Every row gives one point. The ring and each string are closed loops that go straight from each point to the next, and from the last back to the first. Before rounding, they use only three directions, however many columns there are. Count how often each string passes through the ring. Passing back the other way cancels.

Ring (7 x 4)
[[ 46  27  19  23]
 [  4  44  22  11]
 [-25  15  16   8]
 [-21 -23  14  17]
 [ 14 -52   8  28]
 [ 54 -37   0  32]
 [ 61  -6   6  29]]
String (20 x 4)
[[ 18  18  22  19]
 [ 29  24   0  13]
 [ 50  47  -5  12]
 [ 57  45  16  21]
 [ 55  35  37  29]
 [ 65  40  17  24]
 [ 56  33  -5  16]
 [ 39  21  -1  16]
 [ 22   7  19  22]
 [ 19  17  42  26]
 [ 14  30  49  25]
 [  8  29  44  22]
 [ -2  53  41  14]
 [-10  73  17   0]
 [-17  61  33   6]
 [-11  34  48  18]
 [  9   3  32  24]
 [  7  13  29  20]
 [  2  31  44  20]
 [  8  19  48  25]]
Times through: 0

Ring (6 x 8)
[[ 33  23  21  28  -6 -10  20 -15]
 [  3  17   7  47  -4 -54  12  -5]
 [-41 -12   2  20 -18 -47   5   9]
 [-58 -34  -4 -22 -34  11   4  18]
 [-29 -27  10 -38 -35  48  11   8]
 [ 24   7  30  -8 -18  28  20 -13]]
String (25 x 8)
[[-49 -15 -48  20 -25   6   5  25]
 [-72 -31 -23   4 -29 -23   0  25]
 [-80 -40   8 -10 -30 -46  -2  18]
 [-57 -35  46 -23 -28 -49   2   3]
 [-30 -19  36 -13 -23 -25   8  -1]
 [-38 -13 -19  10 -24  -4   7  15]
 [-52 -17 -50  18 -27   9   5  27]
 [-75 -39 -23 -14 -36   3   0  27]
 [-74 -50  18 -44 -40   3   1  17]
 [-61 -45  25 -47 -39  12   4  12]
 [-67 -50   8 -55 -45  39   4  19]
 [-50 -31 -28 -25 -38  51   7  23]
 [-31 -16 -24  -6 -29  35  10  16]
 [-22 -17  13 -17 -27  18  11   4]
 [-26 -29  36 -46 -34  33  11   0]
 [-34 -42  40 -73 -44  64  11   3]
 [-39 -37  -5 -54 -44  83  11  16]
 [-35 -21 -37 -15 -34  62  10  21]
 [-29 -16 -22  -7 -29  36  10  15]
 [-27 -19   9 -16 -28  17  10   6]
 [-49 -43  38 -56 -40  24   7   6]
 [-69 -48   3 -47 -43  32   3  20]
 [-75 -44 -21 -29 -41  25   1  27]
 [-47 -18 -39   8 -28  16   6  23]
 [-31 -12 -11   6 -24   1   8  11]]
Times through: 1
String (19 x 8)
[[-14  15  -9  61  -3 -73   8   2]
 [-26   2 -25  39 -14 -31   8  12]
 [-27  -5 -16  22 -18 -15   8  10]
 [-34  -8 -28  21 -21  -6   7  16]
 [-27 -15  16  -4 -23 -12   9   3]
 [-57 -40  35 -36 -34 -13   3   7]
 [-83 -57   1 -54 -47  31   0  25]
 [-58 -35 -38 -26 -40  58   6  28]
 [-33 -20 -24 -15 -32  48  10  17]
 [-14  -9  13  -6 -23   7  12   1]
 [ -3 -18  53 -41 -28  26  15 -11]
 [ 23 -11  76 -54 -27  46  21 -23]
 [ 40  10  41 -19 -19  48  24 -19]
 [ 23  18 -15  24 -13  30  20  -2]
 [ -6   3  -9  17 -17   5  13   4]
 [  5   2  37   3 -15 -17  15 -11]
 [  1   5  17  15 -14 -15  14  -5]
 [ 12  14  36  27  -6 -47  15 -15]
 [ 10  23  24  57   2 -83  13 -13]]
Times through: 3

Ring (6 x 9)
[[ 50  19  21 -17  10  -3   7 -12  38]
 [  8  36  -4   4 -13   4  -6   3  47]
 [-31  17  -9  17 -32   5 -19   6   6]
 [-21 -19   1   7 -27  10 -18  -6 -51]
 [ 21 -33  16 -12  -7  12  -6 -18 -62]
 [ 61  -9  34 -27  16  -2   8 -22  -3]]
String (19 x 9)
[[ 77  33  15 -26  21   5  15 -11  60]
 [ 73  17  11 -26  18  13  12 -14  28]
 [ 66   8   5 -24  13  20   9 -13   7]
 [ 95   1  23 -38  29  13  18 -23  10]
 [ 79  -8  50 -35  27 -13  14 -28  12]
 [ 30  -9  57 -16   7 -31   1 -22  11]
 [ 28   0  16 -11  -1   2  -1 -12  -1]
 [ 58   9   6 -21  10  16   7 -12  10]
 [ 82  26  11 -29  22  13  16 -13  46]
 [ 71  41  17 -23  20  -1  14  -9  76]
 [ 51  37 -20 -12   3  29   5   1  40]
 [ 23  20   1  -5  -6   9  -2  -3  23]
 [  6  13  24  -1  -9 -15  -6  -7  26]
 [  0  37  16   6 -12 -16  -7   1  62]
 [ 12  52 -17   5 -13  11  -4   9  67]
 [ 29  53 -39   0 -10  36  -1  11  54]
 [ 26  24 -10  -5  -7  18  -2  -1  21]
 [ 14  10  23  -4  -6 -11  -4  -9  21]
 [ 35  26  36 -12   7 -22   4 -11  61]]
Times through: 1
String (24 x 9)
[[-22  -7  18   9 -24 -10 -16  -6 -16]
 [-36 -14  31  12 -28 -23 -20  -8 -22]
 [-47 -18  -8  19 -41  11 -26   1 -57]
 [-46 -19  -6  18 -40   9 -25   0 -57]
 [-47 -20  27  16 -34 -20 -24  -7 -36]
 [-16  -9  24   5 -20 -13 -14  -8 -15]
 [  0   0  -3   2 -18  12 -11  -3 -18]
 [-28   5 -27  16 -35  25 -20   7 -27]
 [-58  16 -35  30 -49  21 -28  15 -16]
 [-57  16   3  27 -41 -13 -25   7  11]
 [-36  10  27  16 -27 -27 -18  -2  20]
 [  1   9   6   2 -15   2  -9  -4   5]
 [  0  30 -25   8 -21  23 -10   8  20]
 [ -3  46 -35  12 -24  26 -10  14  41]
 [ -9  54 -30  15 -25  17 -11  15  60]
 [  4  49 -36  10 -21  28  -8  13  46]
 [ 12  28 -23   3 -16  24  -7   5  19]
 [  3  15   3   2 -15   3  -8  -2  14]
 [-14   7  32   6 -16 -26 -12  -7  20]
 [-42  34  -4  24 -35  -9 -20  10  41]
 [-49  40 -41  30 -45  22 -24  20  24]
 [-50  29 -44  30 -47  28 -25  19   2]
 [-61   9  -8  29 -45  -2 -28   9  -8]
 [-52  -5  21  21 -36 -21 -24  -2 -14]]
Times through: 1

Ring (8 x 12)
[[ 42  15 -52 -32 -26  10  19  41  36   7 -16   3]
 [ 21  44 -37  -9 -40   5  47  30  34  27 -18 -30]
 [-21  44  -4  18 -26   1  53  -2  17  33  -9 -54]
 [-48   9  18  20   6   3  28 -31  -5  17   8 -42]
 [-41 -26  14   7  30   6  -2 -31  -9  -3  15 -14]
 [-11 -39  -7  -7  34   6 -19  -6   4 -12   7   9]
 [ 29 -35 -37 -24  21   7 -22  29  24 -14  -6  26]
 [ 48 -12 -54 -36  -5  10  -5  45  35  -6 -13  23]]
String (26 x 12)
[[ 17 -20 -34 -37   4  16  -5  12  14 -11   3  18]
 [ 26   3 -37 -14  -7   5  10  32  31   6 -14  -1]
 [ 61   2 -62 -26 -14   3   3  63  49   3 -26  15]
 [ 80  -9 -77 -41 -11   6  -9  76  55  -6 -27  34]
 [ 57 -35 -62 -55   6  16 -25  46  32 -22  -7  46]
 [ -6 -23 -17 -29  11  17  -4  -9   1 -11  12   9]
 [ 18  -3 -30 -11  -1   4   7  24  25   4 -10  -2]
 [ 38 -20 -43 -14  11   1 -12  43  35  -5 -16  17]
 [ 37 -31 -40  -9  23  -2 -22  44  35  -8 -17  22]
 [  9 -49 -19  -6  41   2 -31  15  16 -17  -1  22]
 [-37 -53  10 -13  44  14 -24 -36 -17 -21  25  11]
 [-24 -22  -1  -9  19  11   0 -20  -3  -5  13  -5]
 [-15 -12  -5   2  14   5   5  -6   7   3   3 -12]
 [-24 -13   4  20  22  -3   4  -7   8   7  -1 -20]
 [-68 -34  36  26  45   2  -5 -51 -21  -2  21 -25]
 [-64 -35  28  -4  35  16  -4 -60 -29 -10  32 -12]
 [-36 -21   7 -10  18  14   3 -32 -11  -5  19  -9]
 [ -3  -3 -14   2   6   2  10   8  16   7  -5 -13]
 [-11 -24  -5  12  28  -2  -7   3  12   0  -3  -6]
 [-12 -51  -3   4  48   1 -29  -3   5 -15   5  12]
 [-18 -57  -3 -19  44  12 -31 -19  -7 -24  18  22]
 [ -9 -38 -12 -23  26  13 -17 -10   0 -16  13  15]
 [  9 -11 -24 -13   6   7   2  14  18  -1  -3   1]
 [ 43  -8 -47 -14   1   0  -2  49  40   1 -21  11]
 [ 80 -24 -74 -36   3   3 -22  77  54 -12 -27  41]
 [ 73 -30 -72 -53   2  12 -24  63  43 -19 -16  48]]
Times through: 5
String (19 x 12)
[[ -4   5 -20 -24 -11  15  19  -3   8   4   5  -9]
 [ 26   8 -43 -41 -22  17  17  21  22   1  -3   5]
 [ 60  -1 -68 -57 -23  18   4  49  38  -6 -12  27]
 [ 82   2 -80 -43 -22   7   0  78  57  -1 -29  29]
 [ 68  10 -67 -21 -19   0   8  73  57   8 -33  11]
 [ 38   7 -45 -15 -12   3  11  44  38   8 -19   1]
 [  5  -6 -24 -23  -2  13   8   6  13  -1   2   1]
 [ 20  -4 -39 -46 -13  20   8  12  15  -6   3  12]
 [ 50  35 -61 -40 -46  14  35  47  41  14 -19  -4]
 [ 61  76 -66  -9 -70  -1  65  73  64  42 -42 -36]
 [ 38  75 -47  11 -60  -6  68  58  56  47 -39 -50]
 [ 18  42 -31  11 -30  -4  43  35  39  31 -25 -36]
 [-16  18  -9  -1 -12   7  31  -6  10  16   0 -29]
 [-36  21   5   3 -12  10  38 -25  -1  18   8 -40]
 [-35  52   6  25 -30   1  62 -13  11  39  -6 -66]
 [-10  88 -10  44 -54 -11  85  22  38  60 -31 -86]
 [ 11  59 -26  20 -40  -6  58  33  40  41 -28 -53]
 [ 27  52 -37  12 -39  -5  50  46  47  36 -31 -40]
 [ 17  23 -31  -3 -20   2  29  28  31  18 -16 -21]]
Times through: 3

Ring (7 x 14)
[[ -1 -13 -25 -58  12   8 -20 -18  26 -13  12   4 -11  13]
 [-12 -12 -28 -13  18  11 -24 -33  34 -22  13   3   1   8]
 [-16   1 -23  22  16  11 -26 -30  16 -24  12  10  -1   6]
 [ -9  22 -12  32   9   4 -25 -12 -17 -18  10  19 -18   7]
 [  8  36  -5   0   1  -8 -23   2 -33  -9  12  16 -38   8]
 [ 19  27  -9 -54  -1 -12 -19   6 -21  -4  13   8 -44  12]
 [ 15  10 -14 -73   2  -5 -18   1  -4  -4  12   7 -35  14]]
String (30 x 14)
[[-18 -22 -26 -24  15  21 -22 -21  25 -17   9  14   4  13]
 [-19 -18 -25 -11  15  20 -23 -21  21 -18   9  16   4  13]
 [ -2   7 -18 -18   9   3 -22 -15   4 -15  12   9 -17   9]
 [ -3   4 -25  -7  16   1 -24 -34  26 -23  16  -2 -10   4]
 [-11  -3 -30   8  21   5 -26 -44  39 -29  16  -4   1   3]
 [-24 -16 -31  23  23  18 -27 -44  41 -30  13   5  14   5]
 [-23 -16 -25   9  17  21 -25 -26  22 -22   9  16   8  10]
 [-24 -20 -25   2  17  24 -24 -23  22 -20   8  18   9  12]
 [-22 -25 -32  -7  21  21 -24 -36  42 -24  11   7  13  10]
 [-10 -21 -36 -27  23  10 -24 -47  58 -27  16  -8   6   6]
 [-12 -27 -31 -46  17  17 -21 -29  43 -19  12   3   4  12]
 [-13 -25 -22 -54  10  22 -19  -5  15  -8   6  20  -3  19]
 [ -5 -18 -20 -66   7  16 -19  -1  10  -6   7  17 -11  19]
 [  4 -18 -19 -95   4  12 -16   5   8  -1   8  14 -20  21]
 [  4  -4 -14 -72   1   8 -18   9  -8  -1   8  18 -26  19]
 [  3   9 -15 -31   6   1 -21  -7  -3 -11  11  11 -23  11]
 [ 13  16 -17 -43   6  -8 -21 -12   3 -12  15   1 -31   8]
 [ 28  28 -13 -69   2 -20 -19  -6  -4  -7  18  -5 -47   8]
 [ 19  24 -16 -43   6 -15 -21 -16   3 -13  18  -5 -36   6]
 [ 10  17 -14 -36   5  -5 -21  -6  -7 -10  13   7 -31  10]
 [  7  15  -7 -46  -2   2 -19  15 -29  -1   8  23 -35  17]
 [ 18  23  -5 -67  -5  -7 -17  19 -32   2  10  17 -46  16]
 [ 31  28  -7 -91  -5 -18 -16  14 -23   2  14   4 -55  14]
 [ 29  24 -16 -78   3 -20 -18  -9   3  -8  18  -9 -45   8]
 [ 13  14 -18 -45   7  -8 -21 -15   8 -13  16  -1 -29   8]
 [  4   7 -16 -40   6   1 -21  -7   1 -10  12   9 -24  12]
 [ -1 -14 -16 -74   3  14 -17   8  -1  -2   6  21 -18  20]
 [ -7 -25 -21 -75   7  20 -18   2  11  -4   6  20  -9  21]
 [ -5  -9 -21 -41  10  11 -21 -12  13 -12  10  12 -11  14]
 [ -9 -11 -21 -32  11  14 -21 -12  12 -13   9  14  -8  14]]
Times through: 0

Ring (6 x 14)
[[ -2  13 -19  -1  -4   3   8  14   9   8 -17 -16 -50 -13]
 [  5  -3  10   7  24   7  -6   5  -1  -2  10  12 -16  -7]
 [ 11 -29  43  16  49  14 -26   2  -1 -14  28  41  31  -5]
 [  5 -27  27  13  24  12 -20  12  18  -9   0  22  20 -10]
 [ -5 -11  -9   5 -15   6   0  17  34   2 -33 -10 -18 -10]
 [-11  14 -40  -4 -38   0  18  21  34  13 -50 -37 -62 -13]]
String (31 x 14)
[[ -5  20 -28  -5 -11   2   8  26  14  13 -34 -29 -62 -25]
 [-12  35 -57 -12 -41  -3  25  30  25  22 -59 -55 -95 -26]
 [-13  22 -53  -7 -49  -2  27  20  34  17 -56 -47 -79 -11]
 [ -9   4 -32   1 -35   1  18  10  33   8 -38 -26 -47  -1]
 [-12  12 -45  -3 -47  -1  24  17  38  13 -52 -39 -64  -7]
 [-16  25 -62  -9 -61  -3  30  26  43  20 -71 -58 -87 -16]
 [-13  13 -47  -4 -48  -1  24  17  39  14 -54 -41 -66  -7]
 [ -4  -4 -14   4 -14   4   7   9  25   3 -23 -10 -28  -3]
 [ -4   6 -18   0 -11   4   5  19  21   7 -29 -18 -41 -16]
 [ -6  18 -30  -5 -16   2   9  26  20  13 -39 -31 -61 -24]
 [-10  34 -51 -11 -33  -2  21  29  21  21 -52 -50 -90 -27]
 [ -7  30 -42  -8 -22   0  18  25  14  18 -40 -40 -82 -24]
 [ -2  24 -25  -5  -1   3   7  24   6  13 -24 -25 -64 -27]
 [  1   9  -8   1  10   5  -1  17   5   5 -11  -8 -38 -18]
 [  5   9   2   2  25   6  -4  12  -6   3   5   3 -33 -17]
 [  7   0  14   5  36   9 -12  13  -7  -1  12  13 -17 -18]
 [  5  -8  13   7  24   9 -10  10   4  -3   5  12  -9 -11]
 [  5 -18  20  12  24   9 -10   0   7  -8  14  23   7   2]
 [ 11 -28  41  17  47  12 -21  -6  -4 -15  35  43  29   4]
 [ 17 -38  64  22  72  16 -34  -8 -14 -22  55  63  53   3]
 [ 15 -29  53  17  64  15 -32   2 -10 -16  40  49  36  -8]
 [ 10 -19  34  12  45  12 -23   8  -2 -10  21  31  15 -12]
 [  6 -16  21  10  28  10 -14   7   6  -7   9  20   5  -8]
 [  4 -19  18  12  19   9  -9   1  11  -8   9  20   6   2]
 [  6 -12  21   9  32  10 -15   9   2  -6  10  19   0 -11]
 [  7  -7  19   7  34  10 -15  13  -1  -3   9  16  -7 -17]
 [  4  -7  10   7  19   8  -8   9   6  -2   2  10 -11  -9]
 [  1  -9   4   8   8   6  -1   4  12  -2  -1   7 -13  -1]
 [  0   0  -5   5   4   4   5   2   8   1  -1   1 -27   0]
 [ -2   0 -10   4  -3   4   6   7  15   3 -12  -6 -31  -4]
 [ -1   0  -5   3   3   6  -1  15  14   3 -15  -5 -28 -14]]
Times through: 0
